Each row of a before or after table is a point. One or more steps were done to the points. Then noise was added and the rows were shuffled. The steps act on how far a point lies along the listed directions, d1 being the first. Write out the steps. A step turns or swaps two directions, mirrors them in a line or flattens them onto one, adds a multiple of one to another, or multiplies one. Angles are multiples of 10 degrees, from the lower direction toward the higher: turns from -170 to 170, lines from 10 to 170 but not 90. Use the fewest steps. Two steps may share a direction if one is a turn and the other turns, adds or multiplies; they go together, in the order done. Otherwise the lowest direction goes first.

Directions:
(1): [-56   3  18]
(2): [ -7  50 -30]
(3): [-17 -31 -48]
Before (8 x 3):
[[ -1  62 -10]
 [ 31 -20  46]
 [-48 -25  35]
 [  0   8  53]
 [-56 -24  56]
 [ 17  45 -18]
 [ -4  11  -6]
 [ -4 -35  49]]
After (8 x 3):
[[  4 -34  39]
 [-22  52  19]
 [ 46  60 -32]
 [ -1  60 -16]
 [ 34 -35  41]
 [ 35  43 -36]
 [ 20  43  25]
 [  9  -9   4]]
Steps: turn d1 and d2 by 160 degrees

Directions:
(1): [21 -4 33 70 22  0]
(2): [ 21  49  -8  -5  18 -61]
(3): [  7  36 -12 -11  53  50]
(4): [-29 -40  20 -20  55 -26]
(5): [ 52 -41 -49   2  14  -4]
Before (10 x 6):
[[ 46  -9 -30  10  12 -52]
 [ -3 -40  -6  -3   2  -3]
 [-11 -33  13  12 -36 -13]
 [-24 -12  36  16 -51 -22]
 [ -3  33   8  15 -39  35]
 [  1  37  23  38 -39 -62]
 [ 20  -1   5   1  72 -29]
 [-22  17 -16 -21 -66  60]
 [ 15 -18 -33 -23  26 -14]
 [-23 -11  -8 -39 -19   9]]
After (10 x 6):
[[ 13 -28  -2  14  21   2]
 [  0  48  18  16  41  31]
 [ -1  39  -4  -1 -39  13]
 [-12  97  -7 -21  38  60]
 [ 19  -8 -32  -8  29  31]
 [ 17 -45  55  90 -40 -64]
 [ 19  17   3  21  35  28]
 [-19 -11 -21 -88  44  11]
 [ 29 -18  38 106 -88 -47]
 [  6 -61   9  33  -2 -39]]
Steps: multiply d1 by 3; turn d1 and d3 by 130 degrees; flatten d2 and d5 onto the line at 110 degrees

Directions:
(1): [ 47   0 -33 -48  18   5   9 -32 -58]
(2): [ 37  39  40  48  10  27 -33 -39 -11]
(3): [ -1  15  45 -41 -49 -47 -40   2 -18]
Before (13 x 9):
[[-41   6  38 -46 -45 -58 -35  19   3]
 [-51 -21  24 -38 -36 -52  14  29  14]
 [-41  20  33  40 -11  10  -3  13  35]
 [-28 -23   4 -65 -42 -62 -24  44  -1]
 [-51 -16   3 -77 -31 -53  17  58  12]
 [-50 -42 -18 -53 -16 -25  23  48  30]
 [-10  24  27  60  -9  17 -24 -16  20]
 [-10  23  24  66  20   2 -41  15  33]
 [-34  24  61  54 -41  -9 -34  25  67]
 [ -4   2  31  84   6  36 -23   1   6]
 [-45 -19  -8 -63 -24 -38 -21  52  -1]
 [-15   9  24  56   9  22  -4   2  49]
 [-38 -37  22  73  15  17   4  32  51]]
After, 13 rows:
[[ -2 -20 -47 -46   1  -5  18 -10 -33]
 [ 19  41  44  18  -1  13 -68  -9 -20]
 [ 39  63  72  22   0  11 -44 -31 -13]
 [ 41  39  51  35  19  40 -37 -42 -14]
 [ 19  10 -24 -44   7  14  19 -20 -45]
 [  5 -42 -51 -35   9   3  25  14 -50]
 [ 29 -16 -45 -42  23  11  17 -23 -27]
 [ 19  32  43 -18 -10 -22 -47 -31 -35]
 [ 30  32  53  12  -8  -2 -21 -44 -37]
 [ 63  11 -38 -77  -2  -2   9 -29 -57]
 [ 30  33  53  19 -18  -7 -63 -13 -17]
 [ 51 -27 -34  -9  44  26  10 -29 -61]
 [ 23 -15 -53 -41  34 -19  -3   8 -43]]
Steps: turn d1 and d2 by -170 degrees; multiply d3 by 0.7

Directions:
(1): [-33 -15  -2  77 -24  28 -28 -20  -1   1 -53 -35]
(2): [-42   0  34  23   9 -20   5  44  -5  57  55 -42]
(3): [ 11   9  38  42  60 -42  34 -40 -28 -40   4  -8]
Before:
[[  5  -7  46  -3  21 -25  -6  23   1   1  58 -19]
 [ 46  -8 -16  -9  -5  12  13 -70   0 -45 -20  20]
 [ 30   5 -19 -41 -15  28   8  -8  -3 -29 -18  51]
 [ 11  27  22 -24  34 -48  24 -19 -11  -8  66   3]
 [ 25  13  -7 -74   3 -28  13  68  32  55  52  34]
 [ 74   1 -11 -60  47 -11  21 -41  11 -69   3  51]
 [  0   1 -17  19 -16  26 -22   0   0   6 -41 -10]
 [ 31  -6 -15  42 -20   6 -21 -74 -14 -65 -88 -16]
 [ 40  -1 -49 -37 -34  50 -28 -31  24 -66 -79  41]
 [-17   1 -20  42 -23  24 -38 -22  22 -13 -75   2]
 [  0   4 -30  24   6  12   7 -16  -2  -6   1 -17]
 [ 20 -16 -29  20 -37  40 -17 -59  19 -75 -98  38]]
After (12 x 12):
[[ 61  18  -9 -77  29 -39  30  27  24   5  28  61]
 [-18   1 -12  47 -28  22 -38 -26  21  -8 -75  -2]
 [-10  21  31 -17  28 -49  14  -1  -8  18  79 -13]
 [ -4 -16  13  91  -1  16 -11 -68   0 -66 -86  -1]
 [  6 -10  26 -24   2 -15 -11  35  12   7  63 -10]
 [ -5  -5 -34  25  -1  14   6 -11   1   1   5 -26]
 [-17 -12  12  89 -16   1 -24 -49 -19 -28 -68 -57]
 [ 34  -1  43  38  87 -40  37 -49 -20 -57  13  -5]
 [ 14 -12  25  52  21  -5  24 -71 -12 -29  -8 -21]
 [ 28   3   1  47  26   8  -6 -66  -9 -93 -83   5]
 [  1   3 -14  15 -17  28 -17  -3   3  -1 -40  -3]
 [ 21   8  12  11  27   0  22 -39 -22 -49 -25  32]]
Steps: turn d2 and d3 by -60 degrees; turn d1 and d3 by -30 degrees

Directions:
(1): [ 44  -4  27  19 -16 -36   7  14  17  11  40  49  42 -48 -19 -47 -60  17
 -24  53]
(2): [ 29 -33   1 -25  50 -10   4 -10 -46 -26  43 -60 -34  20  -5   0 -51 -52
  25  47]
(3): [ 43  -5 -42  43 -41 -45 -15  42  -8 -22  17 -22 -37 -65  15  59  28 -19
 -15  -8]
(4): [-17  47 -30 -17  -5   4 -24   7   2 -51  44 -57  60 -21  -7 -54  55  13
  20  21]
(5): [  2  53   9   8 -30 -29  35   7 -58  21  16  37   3  32  10 -39  28 -88
 -12 -22]
Before, 8 rows:
[[   1  -53  -18  -28   34   26    7  -19    1   33  -32    0  -47   55
    13   44  -12  -10   16  -38]
 [   0    6    5   -6  -18   -1   51  -16  -66    2    2    3  -19   60
   -10   -1  -11  -79  -11  -11]
 [  -3  -11   38    0   -8   11   30  -42    3   28  -44   83   -1   45
   -20    8  -37  -10  -11  -18]
 [  28   30   15   33  -61  -19   44   -3   -5   60  -26   90   11   20
    34    3   27  -18  -47  -61]
 [  13  -59   -3  -16   34   14   -9    8   30  -10   -2   -5    2  -12
     5   25  -43   66   19   21]
 [ -40    6   -5  -37   24   43    7  -35    1   21  -10  -21  -15   55
     6   14    6  -18   35   -7]
 [  70  -58  -67   64  -35  -53  -12   49    2  -39   30  -47  -75 -111
     9  116  -20    4   -8  -21]
 [ -23   -2   16  -30   28   14   14  -24    8   11  -33  -14   -7   29
     4    1   -7   14   25  -32]]
After:
[[ -12  -14   26  -21   34    8    7  -21   26    9  -24   -8    2    6
     1   -5  -26   37   25  -17]
 [ -12  -11   28   -2   -2   16   31  -42    3   27  -57   71    0   57
   -18   17  -20  -19   -4  -30]
 [ -27  -16    1  -33   29   42   -7  -36   36   18   -8  -22  -10   23
    -2   25  -21   24   37   18]
 [   1   23   -4   15  -49    7   26  -21    1   51  -59   51  -19   44
    42   39   62   -3  -29  -88]
 [ -20  -16  -10  -21    5   32   36  -25  -48  -14  -22  -37  -47   70
    -2   45    2  -41    5  -23]
 [  12  -76  -11  -26   39   21   -5  -19   30   23  -23    9  -32   27
     3   43  -44   28    9   -8]
 [  31  -39   17   -4    9  -25    8   19   13    4   30   36   32  -26
    -2  -17  -57   36    0   34]
 [  83  -41  -52   68  -48  -78    4   55   -8  -30   54  -16  -59 -124
     2   90  -38  -15  -19   -8]]
Steps: turn d1 and d5 by 60 degrees

Directions:
(1): [-35  36  14   2  10 -52 -17  -1  15   3   9  13  -7 -60   4 -28   0 -53
  36  -2   1 -31 -71  -6 -78  39  -9   5  45  16   4 -78]
(2): [ 24 -33  37  54 -35  29   3  50 -61  43  26 -17 -20 -19 -37  17  16  70
  -2   3  23 -26 -44 -38  15  39 -10 -39  60   2 -30  -2]
(3): [-15  14  16  31  43 103 -13  -8   6  58  19 -16  39  35 -12 -30  11 -32
 -27  20   9 -38 -26  52 -49  14  14  -8 -56  -5 -41   2]
(4): [ 73   2 -26  57 -29 -47 -35  11 -28 -25  27  48 -24  49  57  -1  19 -40
  -2 -44  30 -47   7  22 -24 -34   1 -14  -8  -8 -55   9]
(5): [-35 -47  19 -10  -8 -14  31 -13 -15 -40  43  40  43 -32   9  55 -28 -22
 -22  16   8 -62  12 -15 -45  48 -14 -28 -23  -7  33  85]
Before (13 x 32):
[[ 41   7  -1  18  13  90 -11  -5 -25  21  -8 -40  41  59  -9 -26  12  -4
  -32   6  18  -7   2  38  13 -34  37 -25 -55 -21 -33  30]
 [  4 -22 -21 -19 -41 -99  21 -12 -12 -93   3  56  27 -18  34  30 -12 -30
   -1 -29  -4   5  20  -3  -2   2  -8  -2  -7  -2  20  57]
 [  9  -5   9  -8   7  31  10   3  -1  -2 -11 -22  -2  38   0   8 -21  10
  -24  25   4   7  22  16  25 -28  15   1 -15 -11 -13  33]
 [-57  19   9 -19  41  37   7 -45  20   8  -7  -6  54  -8 -24 -23 -23 -50
    2  24 -19 -19 -30  13 -61  20   7   0 -56   2  21  -1]
 [ 18 -25   8  36  -3  64   4   3 -13  40  23 -18  -3  70  -1   1 -14  17
  -29  13   0  -7  25  29  41 -32  31 -10 -41  -8 -33  37]
 [ -1  -7  -1 -10 -36 -40   4  35  -8   0 -19  16 -37  -8  -4 -30  10  47
   14   0 -15  41 -28 -37  44  -1  -7   2  74   1  10 -47]
 [-65  26   0 -53  73  42  28 -31  50  38 -59 -57  24  -9 -37 -57   0  -6
   20  41 -45  87  10  -2  29  -5  -6  37 -29  21  38 -28]
 [-31  20   2 -31  30 -13 -22 -39  52 -24 -11  18  14  -1  12  -6   5 -82
    2  -9  -3 -16  -2  24 -77   5   5  12 -45   6  -4 -20]
 [-13  -7   3 -36   0 -39   5   3 -14 -11 -20 -28 -26 -53 -46   7  -4  52
    7   1 -25  35  -6 -49  55   0 -14  10  67   7  43 -30]
 [-19  24 -17 -18  68  91  28 -40  41  26 -20 -12  64  48 -17 -44  -1 -55
  -22  26  -7  35  34  54  -5 -16  35  40 -87   3  -8   1]
 [ -3 -37  17  19  -6   5  19   7 -22   4  42  22  10 -36   8  36   1  -3
  -12  13  31 -67 -13  -4 -44  22  -7 -13   7 -14   8  48]
 [ 35   8 -43 -52 -16 -38  11 -38  15 -65 -15  47 -15  40  66  23   1 -36
   -5 -19 -10   6  70   7  15 -31  -3  22 -59 -20  32  58]
 [ 10  17 -26 -33 -20 -85  -4  -9  17 -66 -19  13 -17 -23  38  -9  -4 -45
   13 -23 -25   8  15   4  -9  11  -6   1   3  -2   9 -30]]
After (13 x 32):
[[ -61   -5   -5  -67   56   30   47  -33   39    9  -55  -45   30   -4
   -32  -21  -12   15    6   41  -45   91   48  -16   57  -11  -10   29
   -41   14   58   28]
 [ -21  -35   16   18    3   32   16  -16   -4    7   47   15   26   36
    14   24  -36  -30  -31   21    2  -51   20   27  -16    3   23  -19
   -55   -8   -5   67]
 [  -6   35  -16  -40   20  -36  -29  -34   60  -27  -41    3  -17   12
    14  -19   16  -58   17  -23  -12   31   13   16  -31  -31    8   30
   -25    9   -5  -51]
 [  36   12  -26  -20  -35  -79   -8   12    1  -50  -29   -3  -39  -12
    26  -11    8   -3   16  -30  -23   29   16   -8   31   -1   -5   -1
    26   -3   -4  -41]
 [  -7    7   13   24   12   -4   -5    6   -1   26   26   10   -6  -43
     6   -9   14  -30   12    7   25  -55  -53    9  -69   17   -2    5
    27   -2   -7  -30]
 [  21    3  -26  -49  -36  -91   15  -25    0  -80    1   65  -25  -13
    63   36   -5  -38   17  -22   -4  -19   36  -25  -15    5  -17   10
   -10  -11   45   38]
 [  13  -32    5    8  -39   11   12   43  -29   18   -9    7  -26   20
   -14  -14   12   76  -10    7   -7   34  -11  -32   67   -2   -3  -13
    53   -7   -3   -4]
 [  -3  -24   13  -16   -3    1    8   14  -34    9   -9  -38  -20  -39
   -59   15    1   77   -9    7  -17   24   -6  -49   65    7  -12   -5
    61    1   27   -8]
 [   8   -5    1   -8   17   56    5  -28  -12  -20    9   -7   69   32
    10   -2  -10  -48  -35   12   15  -38   13   36  -28  -12   29  -28
   -75  -22    0   68]
 [ -46   45  -10  -34   42    7   -5  -47   39    2  -36  -15   30   -2
   -16  -44  -16  -50   22   12  -29   22  -24   14  -36  -11   12   23
   -43    6   24  -43]
 [   7    0   -8    0  -48 -121    5    9  -20  -69    1   44   -1  -47
    21    6    1  -23   26  -36    1    4  -32  -18  -18   17  -13   -3
    49   10    5  -12]
 [ -35   10  -26  -51   56   31   45  -55   51  -27  -18   16   69   22
     3  -15  -22  -72  -18   24  -14   33   59   37   -9  -12   25   44
   -89    3   32   31]
 [ -14  -14   17  -17    6    8   18   -5   -1  -21    6   -1   13   11
     8   24  -33  -14  -23   29    7  -23   14    8  -10   -1    7   -7
   -13  -10    4   47]]
Steps: turn d1 and d5 by -70 degrees; turn d2 and d3 by 30 degrees

Directions:
(1): [ 18  -9  48  44  21  -9   5 -10 -71  44   9   6 -16   2 -36 -18 -20   5
 -34 -50  33 -11  68  17   9  25 -38  23 -19  22  13  -5  -2  12 -11 -18
   2 -64 -26  15 -18 -20 -40 -27   1  14  51  28  -2 -87  34 -41  -5 -36
  68 -35  90  16  22  -5 -57 -54 -21 -29]
(2): [-20 -23   4  -8  18 -32 -27  -8 -15 -23 -32  43  34 -37  58 -41   3 -55
  44   3  38  11  13  62 -21  50  19  64 -26 -73  37 -10 -36 -11  -6 -23
 -46  17  14  22 -16  -7   3  34 -82  42  20 -21  21 -48 -14  24  -3  63
  29   1  23 -33   1  60  66  15 -19 -16]
(3): [-37  -2  23  13  20  53  22   3 -15  60  43  22   1   0 -30  33 -23  -5
  -7 -48  21  -2 -15 -17  -7 -47  -1  -4  21 -37  40 -34 -20   7 -26 -70
 -51  68  24 -47   0 -25  30  31  80 -47  39 -39  55 -35  35  15 -38 -12
  23  30  19 -28 -38 -32  65  18  29  41]
(4): [-26  17  -9 -21 -14 -30  12  19  53  22 -28   6 -93  32  -3  -4   0  12
 -31  -5  29  34 -34   6 -84  53  15 -17  42  17   3 -63 -26 -14   1  38
 -25 -35  26 -39  30  44 -41  27 -33 -76  59  -1  51   7  29 -14  54  27
  16  -3  -1  31 -56  26 -23 -10 -39  -5]
(5): [ 21  17 -59 -24  11  65  -6 -19  25  16 -60   7   1  -2 -14  -1  16 -82
  38   7 -59 -23  23 -26 -11  48 -21 -69  21 -51  11  24  39  29 -12 -47
  14   8 -20   5  -6  54  37  45  21 -11  74  41 -49  11   4  38  36  -9
  30 -38  62   3   5 -15 -26  49 -14 -18]
(6): [-48 -59  42   5  38 -10  11 -40  16 -47 -21  47 -39  25 -43 -13  -6  54
 -24 -38 -41 -17  54  58 -12  35  11   4  22 -28 -19 -32  -9 -49   2 -49
  17 -18   7 -55 -31  36  39  11 -46  33 -20 -22 -41   0  37  24   3 -40
 -35 -11 -41  28   6 -55  -8  43  74 -23]
Before:
[[  1   2   9  10   2 -23  -8  11  -4   2  -5  -4 -15  -9   8 -23   3  28
  -18  -6  26  19   4  25 -14   7  -5  11  -2   4  -4 -23 -26 -16   0   5
  -22  -4  -5  17 -10 -25 -36 -22 -33   4  19   3  24 -14  -3 -33   1  19
   24  -1  22   9  -2  25  -4 -26   0 -13]
 [  7  18 -27 -17 -20   7  14   1  26 -10 -16 -10  -5  13  -1 -12  17 -12
    1  24  -5   2 -10 -21  -4 -27  30 -11  13  11 -17  18   4  -7   0   4
  -21  15  -9  -8  12  28  -8   3  -2 -22 -19  19  -4  36  -9  -8   3   4
  -23  25  -8   3  -7   7   4  11  13   3]
 [  9 -14 -15   7  30 -15  13   0  32 -24 -25  13 -14  23  -6  -9   7   5
  -10   1 -15   8  16   1 -24  13  10 -12   5  -8 -21 -19   2 -28  -6  -1
   22 -32   7 -27   7  30   6  33 -21 -13   1   1 -17  30   4  -5  24 -16
  -14  -5  -6  28 -17 -12 -11  19  19  10]
 [ 11 -44  71  41  -3 -48  14   0 -57 -32  65  -4 -13   7 -28   8 -28 115
  -66 -17  12 -13  29  18  24 -42  -2  33 -14  74 -38   0  -6 -22   0  30
   54 -44 -17 -28  -3 -40   2 -71  22  28 -85 -11  -9  -6  16 -35 -35 -56
  -54   3 -47  11  27 -46 -29 -47  61   4]
 [ -3  19 -16   5 -16   9   5 -10   5  19 -11 -14 -32  16 -36   9  -9  18
  -20 -21 -18  11   4 -17 -28  -1 -24  -3  28  15 -18 -14   3   9  -6  11
    7 -14   5 -20  -3  11   1   6  18 -19  21 -20   1  12  22 -23   7 -12
   -3   0  17  28 -23 -16 -35  12  14   8]
 [ 32  -5 -26   3 -10  -3  -4 -23 -15 -28 -39   5  -2   2 -11 -30  15 -14
    8   3 -20  -7  49  27  13  58 -36   2  -4  -4 -10  39  17  10   7   9
   46 -58 -46  48 -22  37 -31 -25 -35  61  11  56 -68  -2 -11  -5  46 -23
   23 -56  33  41  59  14 -82 -13 -16 -58]
 [ 45 -14  32  53  15  -7 -19   2 -73 -12 -11  17  27 -16  -1 -47  -5 -31
   12 -14  31 -22  83  43  28  56 -30  27 -43  -6   6  21   5  23   3 -34
    5 -48 -18  41 -15 -20 -17 -21 -27  69   7  41 -15 -71   3 -24   0 -20
   50 -53  81  -5  48  20 -31 -44  -7 -33]
 [-13 -19  72  41  -7 -43  12  15 -39  28  70 -16 -38  36 -28  10 -35 121
  -84 -60  57  19  16  -4  11 -45   5  43  -4  79 -16 -21 -34 -10   9  19
   16 -53  16 -47   0 -47 -53 -85   5  -5 -24 -18  36 -40  34 -61 -30 -58
   20  21 -19  35   2 -19 -38 -67  29  -1]
 [ 25 -53  26  22  28 -18  -7 -36 -37 -30 -32   8  -2   7   2 -59  -8   1
  -16 -12 -38 -39  78  50  29  48 -23  29 -31  -7 -12   4  26 -19   0 -12
   45 -54 -21  -1 -45  24   4 -20 -71  67   7  26 -63 -42  21   4  -7 -39
   27 -30  38  33  42  -3 -55 -15   3 -46]
 [-10   7   0 -20  -9  -1   5  16  35 -17 -23  -5 -33  25   8   3   5   4
  -17  27   5   1 -30  -5 -26  34  24 -33  16  20   5 -17  -9  -9   4  36
  -14 -16   3  -7   8  21  -6  25 -38 -38  -1 -20  20  31  12   1  14  33
  -17   2 -17  21 -25  28  -6  16  -5 -16]
 [ -4   2   8  -3  -1 -20   2   6  -2  18 -15  12 -11   6  16   3   5  -4
  -14   6  34   7  -5 -12   0   1   6  19  -5  28  -5 -11  -9   0   3  36
   -3 -29   4  15  21  -9 -42  -1 -38 -12  -1  -8  29   2 -18 -32  23  32
    9  -2   8 -24  -4  22 -12 -21 -34  -2]]
After, 11 rows:
[[ -14  -18   24   15   16  -21   -4   -3   -3   -8   -8   10  -20   -5
    -5  -23    2   42  -25  -18   12   11   17   40   -9   10   -3   14
     2   -8   -7  -31  -25  -29    0  -19  -15    0   -4    2  -23  -19
   -19  -21  -37   14   11   -9   11  -17   10  -26   -5    3   15   -3
    11   14    2    8    2  -11   25  -15]
 [ -17  -24   22   -4   18   19    4   -9   11  -37   -7   11    7   17
    -7    4    0   14   -8   10  -25  -25    9    9   16   10   19  -20
     3   -6   -1    4    0  -17    0  -14    2    6   -6  -12  -22    3
    37   15  -26   13  -37  -30  -19   22   14   18  -22    0  -33    4
   -30    9    6  -11   17   40   53  -13]
 [  45   -5    2   23    4   15   -6   -1  -58   38    9  -21   28  -13
    24  -35  -16  -47    4   -3   10  -23   27   -6   34   -4  -34   23
   -41   -1   22   17   26   27  -13   -5    4   -7  -18   24  -22  -14
   -16  -14    4   16   42   26   -3  -60    6  -11  -27  -11   66   -5
    81   -6   20   28  -15  -43  -46   -9]
 [  14    8  -12   17   -8   21   -1  -21  -23    2    3  -18   20   -4
   -33   13   -6   15   -2  -17  -37   -8   27  -17   19  -26  -32   11
     5    8  -23   23   19   17   -2   -7   29    3  -13    2  -19   -9
    24  -12   31   25  -14  -18  -35    9    4  -14  -23  -29  -16    1
    15   15   14  -29  -28   17   35    8]
 [ -30  -30   35    1   26  -12   11  -17    1   -1  -17   40  -24   16
    -9    2   -5   23  -28  -19   16   -3   23   18   -5    8   12   21
     8    8   -9  -29  -17  -23   -2   -1   -1  -24   10  -17    5    4
   -15   10  -49   -1   -7  -26   12   -5    4  -14   16    9   -5   -3
   -11  -19   -4  -13   -5    5   10   -5]
 [  19    9  -20    9   -6   35    9  -10  -27   27   -7    6    2   -2
   -22   -4    0  -31    7  -20    4   -1   20    0    7   19  -39   -1
     8  -24   25   21    8   26  -15  -23    7   -7  -29   26  -11   12
   -23   -4   31   12   46   33  -16  -25    4   -1   22  -18   54  -32
    57   14   29    9  -38  -13  -20  -24]
 [  57    5   40   41  -31  -22    1   31  -88   13   98  -46   48  -24
     9   27  -25   58  -33   12   45   -3  -14  -42   58  -98  -14   33
   -43   91  -16   44    8   29   -7   56   37   -9  -26   26   17  -90
   -17  -87   86   13  -77    7   24  -11  -23  -52  -63  -30  -23   19
    -6  -25   34   -5   -6  -83    7   32]
 [  16  -17   64   51   -9  -28   -1   10  -74   18   87  -34   26   11
   -11   12  -31  103  -61  -43   42    5   28  -20   70  -81   -7   52
   -37   74  -18   30  -14   11   11   14   32  -37   -4   -7  -15  -80
   -38 -109   25   42  -59   -7    7  -39    3  -61  -59  -66   19   19
   -13   12   38  -20  -30  -71   33    4]
 [  27   10   25   40    0  -11   -8   24  -44   28  -13   17  -27    0
    -1  -38  -11  -37   -6  -24   64    4   46   33  -27   72  -23   12
   -14    2   25  -25  -16   27   -5  -15  -30  -47    3   11   14   -6
   -45    5  -14   -7   62   33   47  -75   25  -33   26    2   74  -45
    93    1   -3   41  -28  -54  -41  -20]
 [   0    9  -19  -10  -11    7   18   -4   22  -14  -15   -2    1   12
    -7  -11   15  -11   -3   18  -13   -4   -2  -13   -2  -30   29  -10
    14    6  -17   17    3  -10   -4  -10  -19   18  -11  -11    4   24
     1    2    1  -15  -27   12   -9   34   -8   -2   -5   -3  -29   25
   -10    3   -3   -6    9   20   26    0]
 [  31  -12  -16   21   32   13    5   -1   -5  -19    2    0   52   -1
     1    2    2  -16   13    5  -21   -7   24  -17   25  -31   -1   -1
   -22  -16  -16   22   16   -9  -13  -21   25    3   -7    2   -6   -5
    24   19   17   19  -25    2  -31   21  -14    0  -14  -26  -13    4
     3    1   11  -22   13   19   28   24]]
Steps: add -0.7 times d2 to d6; turn d4 and d6 by 110 degrees; multiply d3 by 0
